Every row gives one point. Each copy is the shape, with its points in the same order, stretched, turned, moved and blurred by noise. Is it also mirrored, or only turned?

Shape (8 x 2):
[[ 0.10 -0.27]
 [ 0.36  0.50]
 [ 0.09  0.56]
 [-0.13 -0.12]
 [-0.02  0.29]
 [ 0.03  0.41]
 [-0.31 -0.84]
 [ 0.06  0.12]]
Copy 1, 8 rows:
[[-0.15 -0.23]
 [ 0.62  0.21]
 [ 0.42  0.54]
 [-0.24  0.10]
 [ 0.08  0.38]
 [ 0.30  0.47]
 [-1.03 -0.48]
 [ 0.04  0.17]]
Copy 1 is: only turned
Copy 2, 8 rows:
[[-0.19  0.17]
 [ 0.53 -0.42]
 [ 0.29 -0.59]
 [-0.22 -0.08]
 [ 0.11 -0.37]
 [ 0.24 -0.48]
 [-0.74  0.50]
 [ 0.05 -0.16]]
Copy 2 is: mirrored
Copy 3, 8 rows:
[[-0.14  0.10]
 [ 0.60  0.36]
 [ 0.67  0.10]
 [-0.02 -0.12]
 [ 0.38 -0.01]
 [ 0.51  0.04]
 [-0.73 -0.29]
 [ 0.21  0.07]]
Copy 3 is: mirrored
Copy 4, 8 rows:
[[ 0.31 -0.10]
 [-0.39  0.04]
 [-0.19  0.23]
 [ 0.39  0.11]
 [ 0.09  0.19]
 [-0.07  0.19]
 [ 1.03 -0.10]
 [ 0.14  0.04]]
Copy 4 is: mirrored

Shape (8 x 3):
[[ 0.07  0.02 -0.03]
 [ 0.52 -0.43 -0.35]
 [ 0.26  0.14  0.23]
 [-0.46  0.10  0.15]
 [-0.28  0.46 -0.06]
 [ 0.23 -0.35 -0.62]
 [-0.16 -0.32  0.23]
 [ 0.75  0.05  0.57]]
Copy 1:
[[-0.01  0.19 -0.05]
 [-0.62  0.19  0.67]
 [-0.09  0.34 -0.13]
 [ 0.54 -0.22 -0.42]
 [ 0.60  0.11 -0.11]
 [-0.20 -0.20  0.81]
 [-0.10 -0.06 -0.29]
 [-0.73  0.91 -0.24]]
Copy 1 is: only turned
Copy 2, 8 rows:
[[ 0.10 -0.05 -0.06]
 [-0.13  0.32 -0.34]
 [-0.25 -0.21  0.09]
 [ 0.49 -0.20 -0.01]
 [ 0.32 -0.09  0.45]
 [ 0.33  0.51 -0.25]
 [ 0.21 -0.18 -0.43]
 [-0.87 -0.37 -0.13]]
Copy 2 is: mirrored

Shape (10 x 4):
[[ 0.50  0.56  0.26 -0.47]
 [ 0.00 -0.44 -0.74 -0.02]
 [-0.08  0.67 -0.12 -0.04]
 [ 0.07 -0.13  0.50 -0.15]
 [ 0.03  0.12  0.20 -0.26]
 [ 0.89  0.08 -0.25 -0.28]
 [-0.18  0.34  0.37 -0.64]
 [-0.22 -0.30 -0.09  0.07]
 [ 0.01 -0.56 -0.02 -0.07]
 [ 0.61 -0.32  0.44  0.17]]
Copy 1:
[[ 0.53  0.21 -0.54 -0.15]
 [-0.53 -0.73 -0.22  0.30]
 [ 0.09  0.40 -0.36  0.45]
 [ 0.13 -0.03  0.18 -0.22]
 [ 0.22  0.01 -0.06  0.02]
 [ 0.00 -0.38 -0.79 -0.34]
 [ 0.67  0.15 -0.01  0.13]
 [-0.33 -0.27  0.18  0.19]
 [-0.29 -0.52  0.18 -0.09]
 [-0.23 -0.18 -0.04 -0.58]]
Copy 1 is: mirrored
Copy 2 (10 x 4):
[[ 0.72  0.05  0.53 -0.52]
 [-0.08 -0.04 -0.41  0.58]
 [ 0.30 -0.61  0.15 -0.01]
 [-0.10  0.32  0.64  0.00]
 [ 0.19  0.06  0.41  0.03]
 [ 0.75  0.55  0.16 -0.59]
 [ 0.44 -0.26  0.61  0.48]
 [-0.35 -0.04  0.06  0.47]
 [-0.24  0.43  0.13  0.36]
 [-0.10  0.76  0.61 -0.76]]
Copy 2 is: only turned
Copy 3, 10 rows:
[[-0.21 -0.46  0.50  0.28]
 [ 0.56 -0.02 -0.45  0.15]
 [ 0.33 -0.72  0.25 -0.23]
 [-0.49  0.07  0.00  0.07]
 [-0.09 -0.14  0.17  0.01]
 [-0.10 -0.26 -0.03  0.76]
 [ 0.06 -0.16  0.64 -0.21]
 [ 0.09  0.08 -0.29 -0.18]
 [-0.14  0.32 -0.30  0.14]
 [-0.90  0.09 -0.39  0.51]]
Copy 3 is: mirrored
Copy 4:
[[ 0.02  0.15 -0.52 -0.16]
 [-0.22  0.43  0.54  0.66]
 [ 0.10  0.24  0.19 -0.27]
 [-0.25 -0.35 -0.13  0.15]
 [-0.02 -0.20 -0.05  0.07]
 [-0.41  0.80 -0.34  0.15]
 [ 0.40 -0.61 -0.19  0.09]
 [-0.26 -0.11  0.37  0.33]
 [-0.30 -0.18  0.18  0.53]
 [-0.82  0.20 -0.25  0.07]]
Copy 4 is: mirrored

Shape:
[[ 0.20 -0.07  0.25 -0.05 -0.30 -0.04]
 [ 0.34  0.14 -0.02 -0.57 -0.22  0.39]
 [-0.33 -0.27 -0.35  0.26 -0.25 -0.17]
 [-0.06 -0.21  0.45  0.11  0.11 -0.09]
 [ 0.34  0.36 -0.17 -0.26 -0.12  0.09]
 [ 0.19  0.32  0.46  0.27 -0.44  0.09]
 [ 0.11 -0.28  0.32  0.32  0.23 -0.20]
 [-0.29 -0.85  0.40  0.96 -0.35  0.45]
 [-0.28  0.22 -0.02 -0.05  0.22  0.33]
 [ 0.22  0.11 -0.15  0.62  0.25 -0.34]
 [-0.58 -0.05  0.04 -0.26  0.14  0.43]]
Copy 1, 11 rows:
[[-0.24 -0.38 -0.20 -0.09  0.30 -0.17]
 [-0.77  0.24 -0.14 -0.39  0.26  0.14]
 [ 0.44  0.08 -0.20  0.35  0.59 -0.33]
 [ 0.03 -0.63  0.17 -0.07 -0.20 -0.33]
 [-0.46  0.25 -0.15  0.01  0.14  0.37]
 [ 0.00 -0.60 -0.14 -0.22  0.38  0.42]
 [ 0.05 -0.62  0.33  0.23 -0.17 -0.28]
 [ 0.58 -0.76  0.83 -0.18  1.11 -0.49]
 [ 0.16  0.23  0.20 -0.31 -0.20  0.11]
 [ 0.45 -0.21  0.15  0.80  0.01  0.19]
 [ 0.04  0.29  0.20 -0.74 -0.10 -0.33]]
Copy 1 is: mirrored
Copy 2, 11 rows:
[[-0.12  0.19 -0.13  0.00 -0.05 -0.31]
 [ 0.46  0.33 -0.59 -0.31  0.23 -0.29]
 [ 0.14 -0.49  0.19 -0.02 -0.58 -0.37]
 [-0.48 -0.23  0.10  0.03  0.08  0.00]
 [ 0.25  0.24 -0.45 -0.66 -0.04 -0.43]
 [-0.45  0.02 -0.28 -0.21  0.15 -0.82]
 [-0.48 -0.21  0.43 -0.09  0.02  0.03]
 [-0.32 -1.00  0.82  0.91  0.31 -0.51]
 [ 0.04 -0.56 -0.33 -0.43  0.09 -0.12]
 [-0.31 -0.21  0.58 -0.73 -0.23 -0.35]
 [ 0.12 -0.77 -0.47 -0.06  0.08  0.09]]
Copy 2 is: only turned
Copy 3:
[[-0.15 -0.06 -0.01 -0.21  0.24 -0.04]
 [ 0.18  0.18 -0.35 -0.70  0.40  0.65]
 [-0.18 -0.03 -0.04  0.29 -0.60 -0.05]
 [ 0.07 -0.11  0.12  0.16  0.30 -0.42]
 [ 0.05  0.33  0.02 -0.47 -0.04  0.25]
 [-0.61  0.12  0.10 -0.04  0.44 -0.27]
 [ 0.18 -0.09  0.11  0.14  0.08 -0.85]
 [-0.71 -0.07 -0.77  0.65  0.35 -0.72]
 [ 0.19  0.37 -0.16  0.10  0.09  0.20]
 [ 0.05  0.39  0.25  0.23 -0.58 -1.08]
 [ 0.25  0.12 -0.24  0.16  0.23  0.58]]
Copy 3 is: mirrored

Shape, 11 rows:
[[-0.66  0.12 -0.10  0.39 -0.01  0.00 -0.18  0.89]
 [-0.35 -0.10  0.27 -0.20 -0.36  0.06 -0.43  0.18]
 [ 0.22  0.21 -0.08  0.43 -0.04 -0.55  0.74  0.09]
 [ 0.50  0.24 -0.29  0.37 -0.36 -0.17  0.15 -0.47]
 [ 0.02 -0.04 -0.54  0.59  0.05 -0.60  0.53 -0.68]
 [-0.37 -0.12 -0.20 -0.38 -0.21  0.41 -0.04  0.21]
 [-0.54  0.11  0.23  0.21  0.49  0.22 -0.18  0.06]
 [-0.03 -0.43  0.15  0.12  0.23  0.25 -0.40  0.40]
 [-0.01  0.24 -0.31 -0.40  0.06  0.05 -0.06 -0.34]
 [-0.03 -0.54  0.44 -0.11 -0.06 -0.05 -0.51  0.06]
 [-0.57 -0.10  0.10  0.23  0.00  0.50  0.16 -0.28]]
Copy 1:
[[ 0.80  0.07 -0.20 -0.52  0.93 -0.10 -0.55  0.32]
 [-0.03 -0.33  0.08 -0.34  0.43 -0.09 -0.73 -0.05]
 [ 0.13  0.20 -0.52 -0.25 -0.46 -0.14  0.43  0.75]
 [-0.54  0.53 -0.48 -0.54 -0.51  0.40  0.40 -0.05]
 [ 0.13  0.75  0.05 -0.42 -0.69  0.37  0.49  0.38]
 [-0.17  0.02  0.27  0.11  0.72  0.11 -0.29  0.21]
 [ 0.67 -0.12  0.05  0.07  0.24  0.62 -0.65 -0.01]
 [ 0.16  0.52  0.04  0.16  0.51  0.14 -0.87  0.09]
 [-0.08  0.04  0.01  0.44  0.09  0.31  0.16 -0.31]
 [ 0.03 -0.01  0.24 -0.12  0.04 -0.13 -1.05 -0.17]
 [ 0.07 -0.01  0.28 -0.32  0.20  0.80 -0.40  0.23]]
Copy 1 is: only turned
Copy 2:
[[ 0.25  0.85  0.17  0.67  0.05 -0.31  0.49 -0.18]
 [-0.05 -0.09 -0.15  0.06 -0.57 -0.19  0.74  0.08]
 [ 0.64  0.56 -0.20 -0.57  0.50 -0.19 -0.59 -0.23]
 [ 0.12  0.17  0.02 -0.80  0.03 -0.12 -0.47  0.53]
 [ 0.39  0.13  0.59 -0.97  0.46 -0.14 -0.86 -0.20]
 [ 0.31  0.11  0.00  0.31 -0.39  0.35  0.39  0.19]
 [-0.33 -0.28  0.29  0.42  0.38 -0.14  0.57 -0.28]
 [-0.04 -0.19  0.13  0.85 -0.29 -0.57  0.23  0.09]
 [-0.16 -0.03  0.12 -0.28 -0.23  0.35  0.07  0.01]
 [-0.09 -0.53  0.01  0.31 -0.65 -0.60  0.35  0.00]
 [ 0.19 -0.48  0.21 -0.12  0.52  0.11  0.40  0.10]]
Copy 2 is: only turned
Copy 3 (11 x 8):
[[-0.18  0.95 -0.05  0.59  0.00 -0.52 -0.46  0.10]
 [ 0.09  0.11  0.37  0.33  0.11 -0.35 -0.11 -0.30]
 [-0.73 -0.20 -0.53  0.15  0.12  0.08  0.18  0.16]
 [-0.03 -0.07 -0.02 -0.04  0.14 -0.17  0.80 -0.05]
 [ 0.27 -0.80 -0.60  0.29  0.06  0.08  0.72  0.08]
 [ 0.28  0.46 -0.01 -0.01  0.23 -0.41 -0.35 -0.40]
 [ 0.25 -0.13 -0.03  0.33  0.20 -0.22 -0.33  0.49]
 [ 0.30  0.36  0.51  0.10 -0.34 -0.13 -0.28 -0.10]
 [ 0.48 -0.07 -0.06  0.09  0.51  0.25  0.25 -0.15]
 [ 0.16 -0.22  0.55  0.34 -0.29 -0.08 -0.07 -0.20]
 [ 0.17 -0.27 -0.22 -0.03  0.25 -0.77 -0.25  0.22]]
Copy 3 is: mirrored
